Each row of a before or after table is a point. One or more steps were done to the points. Then noise was added and the rows were shuffled. The steps act on how far a point lies along the listed directions, d1 being the first. What was done? A step turns or swaps two directions, mirrors them in a line or flattens them onto one, adds a multiple of one to another, or multiplies one. Angles are multiples of 10 degrees, from the lower direction toward the higher: turns from -170 to 170, lines from 10 to 170 but not 90. Use the fewest steps. Two steps may share a direction if one is a turn and the other turns, adds or multiplies; they go together, in the order done. Otherwise the lowest direction goes first.

Directions:
(1): [-0.24  0.47]
(2): [0.47 0.24]
Before (14 x 2):
[[ 0.19 -0.61]
 [-0.55 -0.04]
 [ 0.29  0.16]
 [ 0.29  0.27]
 [-0.54 -0.04]
 [-0.03  0.10]
 [ 0.27  0.32]
 [ 0.16  0.14]
 [ 0.31 -0.21]
 [ 0.27  0.32]
 [ 0.37  0.16]
 [-0.08 -0.28]
 [ 0.18  0.19]
 [-0.24  0.00]]
After (14 x 2):
[[ 0.52 -0.28]
 [ 0.42 -0.44]
 [ 0.11 -0.48]
 [-0.87  0.63]
 [ 0.54 -0.18]
 [-0.02  0.08]
 [ 0.65 -0.38]
 [-0.90  0.65]
 [-0.38  0.26]
 [-0.21 -0.02]
 [ 0.34 -0.14]
 [ 0.54 -0.24]
 [ 0.54 -0.21]
 [ 0.30 -0.12]]
Steps: add -1.5 times d2 to d1

Directions:
(1): [ 0.37 -0.52 -0.10]
(2): [ 0.11 -0.04  0.63]
Before (12 x 3):
[[-0.10  0.60  0.60]
 [-0.48  0.49 -0.14]
 [-0.11  0.33 -0.19]
 [-0.45  0.53  0.31]
 [ 0.08 -0.43  0.42]
 [-0.35  0.35 -0.42]
 [-0.13 -0.01 -0.35]
 [-0.35  0.57  0.10]
 [-0.13  0.03 -0.62]
 [-0.09 -0.02  0.39]
 [ 0.06 -0.03 -0.16]
 [ 0.12 -0.27 -0.33]]
After, 12 rows:
[[-0.05 -0.03 -0.29]
 [-0.35  0.27 -0.29]
 [-0.34  0.35  0.30]
 [ 0.35 -0.80  0.37]
 [ 0.23  0.16  0.53]
 [-0.34  0.56  0.08]
 [-0.64  0.74 -0.34]
 [-0.23  0.53 -0.17]
 [-0.48  0.54 -0.52]
 [-0.64  0.69 -0.11]
 [ 0.14 -0.32  0.35]
 [-0.03  0.10 -0.13]]
Steps: add 1 times d2 to d1

Directions:
(1): [ 0.44 -0.37 -0.24 -0.61 -0.05  0.25]
(2): [-0.07 -0.42  0.66 -0.19 -0.22 -0.36]
Before, 8 rows:
[[ 0.17 -0.20  0.26 -0.12 -0.21 -0.20]
 [-0.13 -0.03  0.28  0.00 -0.02 -0.23]
 [ 0.25 -0.32 -0.05 -0.40 -0.06  0.05]
 [ 0.06  0.21 -0.19  0.15 -0.02  0.14]
 [ 0.37 -0.18 -0.36 -0.37  0.03  0.15]
 [-0.02  0.14 -0.19  0.06  0.07  0.18]
 [-0.10  0.08  0.01  0.07 -0.07 -0.06]
 [ 0.13 -0.29  0.25 -0.06 -0.10 -0.05]]
After (8 x 6):
[[ 0.24 -0.59  0.66 -0.42 -0.38 -0.38]
 [-0.34 -0.11  0.74  0.14 -0.12 -0.52]
 [-0.24  0.18  0.10  0.25 -0.05 -0.15]
 [ 0.01  0.35 -0.52  0.17  0.19  0.35]
 [ 0.75 -0.88 -0.14 -1.18 -0.18  0.24]
 [ 0.03  0.48 -0.51  0.34  0.11  0.30]
 [ 1.02 -0.57 -0.91 -1.17  0.04  0.60]
 [ 0.23 -0.66  0.57 -0.37 -0.25 -0.18]]
Steps: multiply d1 by 3; multiply d2 by 2.5
